Rows are points. Each copy is the shape, with its points in the same order, turned, moved and blurred by noise. Some copies are also mirrored. Which?

Shape (7 x 2)
[[ 0.50  0.94]
 [ 1.28 -2.47]
 [-5.13  0.77]
 [ 1.39 -0.08]
 [-1.89 -1.61]
 [-1.29 -1.61]
 [ 1.12  0.84]]
Copy 1 (7 x 2)
[[ 1.84  0.29]
 [ 0.28 -3.19]
 [-2.38  2.92]
 [ 2.25 -1.21]
 [-1.61 -0.40]
 [-1.08 -1.06]
 [ 2.60 -0.22]]
Copy 1 is: only turned
Copy 2 (7 x 2)
[[ 0.36  1.27]
 [-3.31  1.48]
 [ 1.08 -4.40]
 [-0.91  1.84]
 [-1.79 -1.54]
 [-1.76 -1.01]
 [ 0.24  1.88]]
Copy 2 is: mirrored
Copy 3 (7 x 2)
[[ 0.85  0.81]
 [ 3.77 -0.83]
 [-3.12 -3.05]
 [ 2.04  0.91]
 [ 0.85 -2.68]
 [ 1.20 -2.01]
 [ 1.19  1.39]]
Copy 3 is: only turned
Copy 4 (7 x 2)
[[ 1.20  0.68]
 [-2.87  0.02]
 [ 3.90 -3.73]
 [-0.58  1.38]
 [ 0.29 -2.07]
 [-0.49 -2.06]
 [ 0.21  1.71]]
Copy 4 is: mirrored

Shape (8 x 4)
[[ 0.82 -0.70  0.40  1.78]
 [ 0.95 -0.76 -1.58 -5.61]
 [ 0.87  3.16  1.89 -1.73]
 [ 1.00 -1.43  1.32  1.82]
 [-1.84 -0.68  1.27 -0.10]
 [-0.33  4.70  1.87 -0.42]
 [-0.57 -0.85 -0.25  1.56]
 [-1.64  2.13  0.96  1.71]]
Copy 1 (8 x 4)
[[-0.55 -1.96  0.15 -1.25]
 [ 5.20  0.55 -3.74  1.66]
 [ 3.27  1.05  2.12  0.47]
 [-0.28 -2.66  0.27 -1.74]
 [ 1.52 -0.12 -0.80 -3.06]
 [ 1.70  3.10  3.32 -0.66]
 [-0.54 -0.86 -0.93 -1.90]
 [-0.53  1.32  1.40 -2.75]]
Copy 1 is: only turned
Copy 2 (8 x 4)
[[ 0.99  0.00  0.02  0.74]
 [-5.81 -2.42  0.06 -2.22]
 [-1.70  2.32  2.50 -3.11]
 [ 1.16 -0.49  0.67  1.67]
 [-2.08  1.53  0.06  1.46]
 [-1.01  4.11  1.70 -2.94]
 [-0.02  0.59 -1.21  1.17]
 [ 0.13  3.71 -0.03 -0.22]]
Copy 2 is: only turned
Copy 3 (8 x 4)
[[ 1.63 -0.37  0.53 -1.47]
 [-3.85 -2.54 -1.86  2.59]
 [ 1.79  0.64 -1.90  3.39]
 [ 1.93 -0.93  1.35 -1.32]
 [-0.17  0.75  2.05  0.64]
 [ 2.60  2.83 -1.66  3.03]
 [ 0.41  0.59  1.02 -1.67]
 [ 1.78  3.06  0.48  0.25]]
Copy 3 is: mirrored
Copy 4 (8 x 4)
[[-0.34 -0.02  1.84  0.37]
 [-2.20  1.70 -1.90 -5.90]
 [ 2.96  0.28 -1.29 -2.52]
 [-0.81 -1.16  2.16  0.12]
 [-0.99 -0.88 -1.33  0.30]
 [ 4.20  0.64 -1.97 -0.53]
 [-1.33  0.26  0.67  0.86]
 [ 1.55  0.39 -0.94  1.95]]
Copy 4 is: mirrored

Shape (11 x 8)
[[-0.60 -3.22 -0.28  1.93  0.76  2.06  0.90 -2.49]
 [ 2.04  2.34 -3.50  3.56  1.03  2.22  1.03  2.97]
 [ 2.09  3.24 -2.13  0.41 -0.81 -3.27 -2.38  4.79]
 [-1.52 -1.39 -1.74  2.36  2.38  0.05  1.71 -2.23]
 [-4.45 -0.76  1.09  1.61 -0.15 -0.31 -0.98 -1.46]
 [-2.23 -1.82 -0.16 -0.49  0.04  0.46  1.99  0.23]
 [ 0.91  2.98 -0.37  0.32 -2.88 -1.25 -2.40  1.98]
 [-1.97 -1.96  0.16 -0.56  0.05 -0.97 -2.44 -1.65]
 [-3.12 -2.08  1.00 -0.36  2.76  2.05 -0.89 -1.63]
 [-3.03 -0.96 -2.57 -0.57  0.11  1.17 -0.52 -1.95]
 [ 0.83  2.02 -1.03  0.89  1.66  0.96  1.86 -1.12]]
Copy 1 (11 x 8)
[[-0.79 -0.75  1.93 -2.60 -2.66  1.06  1.22  3.29]
 [-2.80  4.26  0.10 -0.68  2.85  1.63  2.51 -0.34]
 [ 2.59  3.64 -3.58 -1.20  4.69 -1.50  2.09 -1.37]
 [-1.55  1.24  1.59 -2.14 -2.99 -1.03 -0.03  1.65]
 [ 2.21  0.49  0.17 -0.59 -1.91 -0.13 -2.42  3.90]
 [-0.91 -1.29 -1.45 -0.20 -1.87 -0.39  0.25  2.37]
 [ 3.99  1.54 -1.22  0.37  3.44 -0.04  1.68  0.02]
 [ 3.23 -0.67 -0.82 -2.76 -2.15 -0.03 -0.63  1.70]
 [-0.09 -1.82  0.32 -2.86 -2.40  1.75 -2.80  1.74]
 [ 1.15  0.56 -0.27 -0.31 -3.69  1.46 -0.45  0.77]
 [-1.42  0.58  1.99 -0.48  0.43 -0.61  0.53 -0.97]]
Copy 1 is: mirrored
Copy 2 (11 x 8)
[[-2.41  1.74 -2.24  0.29 -0.91 -1.83  0.34 -1.87]
 [ 1.47  0.51 -4.95 -3.85  0.43  1.09 -0.44  3.66]
 [ 4.97 -1.21  1.31 -2.88  0.20  1.92 -3.37  4.46]
 [-3.02 -0.55 -1.01 -1.72  0.01 -1.87  1.52 -0.05]
 [-2.91  0.19  1.45  1.23  2.15  0.22 -0.82 -0.65]
 [-1.08  2.00  0.66 -2.04  1.57 -0.26  0.77 -1.94]
 [ 3.59  1.35  1.10  0.34  1.09  1.46 -2.29  3.84]
 [-0.76  0.52  2.11  1.10  0.47 -1.87 -2.23 -1.29]
 [-1.67  0.16 -1.10  0.37  2.57 -1.98 -1.08 -3.71]
 [-2.14  1.94  0.43 -0.92  2.26 -2.89 -1.55 -0.05]
 [ 1.00  0.12 -2.18 -1.19  1.28 -1.64  2.16  1.64]]
Copy 2 is: only turned

Shape (12 x 9)
[[-1.48  0.60  1.69  0.85 -0.27  0.38  0.82 -2.31 -3.34]
 [ 0.94 -0.82 -2.05  0.48  1.06 -1.95  1.48  1.57 -0.78]
 [-0.99  1.89  3.20  1.58 -0.44  2.56  2.13  1.75  1.17]
 [-0.93  1.32  5.16  4.19  1.23  2.90  2.12 -1.58  0.24]
 [ 2.52  1.69 -0.26 -1.86  2.33 -1.03  3.13 -2.46 -0.96]
 [ 0.76 -0.18 -0.14 -0.38 -0.14  0.99 -2.19  0.96  0.97]
 [ 2.15 -1.34  0.25 -0.47  1.89 -1.66  1.69  0.83 -0.01]
 [-1.34  0.16  3.58 -0.04  1.89 -0.69  1.11 -0.45 -3.99]
 [-3.63 -3.11  1.27 -1.46 -2.96  0.98 -0.93 -1.22  0.23]
 [ 0.03 -1.05 -0.70 -2.04 -2.48 -3.11 -2.38  0.02  0.20]
 [ 1.14  0.01  3.34  2.30 -0.91  1.32  2.04  0.86 -0.55]
 [ 2.15 -1.28  0.75  1.09 -1.70  2.68 -0.36  3.59  1.15]]
Copy 1 (12 x 9)
[[-0.56  2.75  2.03 -0.15 -1.70  2.40 -0.05  0.73 -1.47]
 [-0.23 -0.41  0.34  3.17 -0.36 -0.20 -0.38  0.85  3.03]
 [ 3.38  3.68 -0.33 -2.31  1.71 -0.48  1.78 -0.63  0.74]
 [ 1.24  5.04 -0.43 -4.17 -0.07  2.70  1.52 -2.69  0.47]
 [ 0.73  1.95 -3.04  2.68 -2.84  2.29 -0.27  2.13  0.63]
 [ 0.76 -0.67  0.31 -0.84  0.14 -2.44 -1.75  1.10  0.01]
 [-1.39  0.43 -1.77  1.63 -0.80 -0.79  0.23  2.00  3.08]
 [-2.26  4.85  2.16 -0.31 -1.10  1.21  0.30  2.15  0.73]
 [-1.97  0.39  1.23 -0.24  2.48 -1.10  0.75  1.03 -4.76]
 [-1.68 -0.83  1.17  2.31 -1.33 -4.12 -0.69  1.48 -1.84]
 [ 0.56  1.81 -0.05 -1.59 -0.61  0.08  3.08 -0.42  1.42]
 [ 1.74 -1.79 -0.05 -2.48  1.05 -2.46  2.24  0.99  1.63]]
Copy 1 is: mirrored
Copy 2 (12 x 9)
[[-1.06  1.62 -1.14  1.78 -1.02 -0.12  4.04 -0.69  2.35]
 [ 1.20 -2.40 -1.40  1.74 -2.35  0.31 -0.07 -0.77  0.51]
 [-1.86  1.33 -5.00  0.46  0.66 -1.07  1.25  2.76  0.95]
 [-3.00  2.01 -4.40 -0.55  1.98 -0.27  2.26  2.99  5.17]
 [-0.73 -3.32 -0.92 -1.53 -3.99  0.42  3.59  1.29  1.21]
 [-0.73 -0.46 -1.42 -0.37  0.51  1.60 -0.49 -0.37 -1.89]
 [ 0.04 -3.83 -1.82  1.06 -1.45  0.44  0.53  1.22  0.87]
 [-0.33 -1.04 -1.42  3.03  1.12 -0.31  5.23 -0.10  1.87]
 [-4.62  2.08  1.86  2.86  0.46 -1.24 -0.04 -0.63 -1.66]
 [ 0.19 -0.15  1.71  2.46 -2.43  1.30 -0.09  0.65 -3.36]
 [-2.86  0.43 -4.30  2.04 -0.17  0.74  1.17  1.94  1.99]
 [-2.50 -0.35 -5.08  1.75 -0.30  1.58 -2.26  0.24 -1.68]]
Copy 2 is: only turned
Copy 3 (12 x 9)
[[-0.88 -0.49 -0.02  0.26 -1.10  1.66 -5.14 -0.62 -0.31]
 [-2.49 -2.04 -1.19  0.26  1.81  0.86  1.24 -1.00  0.66]
 [ 1.88  0.39 -0.93  3.61 -0.95 -2.32 -2.17 -2.93 -0.37]
 [ 2.56  0.19  1.63  3.69  1.48 -1.98 -5.83 -1.81 -0.79]
 [ 2.23 -2.78 -0.34 -3.22  1.00  1.65 -1.79 -1.92  1.07]
 [-1.44  2.18  1.63  0.42 -0.33 -0.10  1.05 -0.92 -0.13]
 [ 0.54 -1.91 -0.11  0.59  1.89  2.31  0.93 -0.38  0.59]
 [ 0.48 -0.63 -1.61  2.06 -0.75  2.90 -4.54 -0.18  1.69]
 [-1.05  0.43  1.81  2.02 -4.70  0.09 -0.97  1.49 -2.93]
 [-2.22  1.23 -0.95 -1.32 -1.55  1.91  2.06  1.84 -2.27]
 [ 0.80  0.27 -0.89  3.19  0.83  0.49 -2.29 -3.26 -2.15]
 [-1.01  1.45  0.47  3.06  0.06 -0.49  2.14 -3.89 -1.31]]
Copy 3 is: mirrored
Copy 4 (12 x 9)
[[-0.89  1.78  1.81 -1.10  2.79 -1.94  1.26 -0.63  0.08]
 [-0.46 -0.07 -2.14  3.16  0.86 -1.55  0.57  2.15  1.49]
 [-1.31  1.08 -0.10 -4.03  0.73 -1.02  1.96  4.27 -1.12]
 [-0.99  0.02  3.47 -3.48  3.35 -0.57  3.27  3.65 -3.06]
 [-0.86 -1.00  1.09  1.80  0.69 -3.59 -2.86  0.92 -1.95]
 [ 0.71  0.38 -1.46 -0.78 -2.26  0.06  1.81  0.72 -0.19]
 [ 0.45 -2.46 -1.30  1.89  0.13 -2.03  0.17  2.32  0.21]
 [ 1.85  0.52  1.64 -1.43  4.06 -3.27  0.93  0.46  0.81]
 [-1.72 -0.16 -2.86 -3.73  1.84  0.03  2.55 -2.96  1.23]
 [-0.13 -0.80 -1.61 -0.11 -1.48  0.48 -0.47 -1.90  3.93]
 [-1.64 -0.85  1.45 -2.32  1.16 -1.97  3.05  3.43  0.20]
 [-0.94 -0.61 -2.07 -1.55 -2.74 -1.56  4.80  3.27  0.50]]
Copy 4 is: mirrored
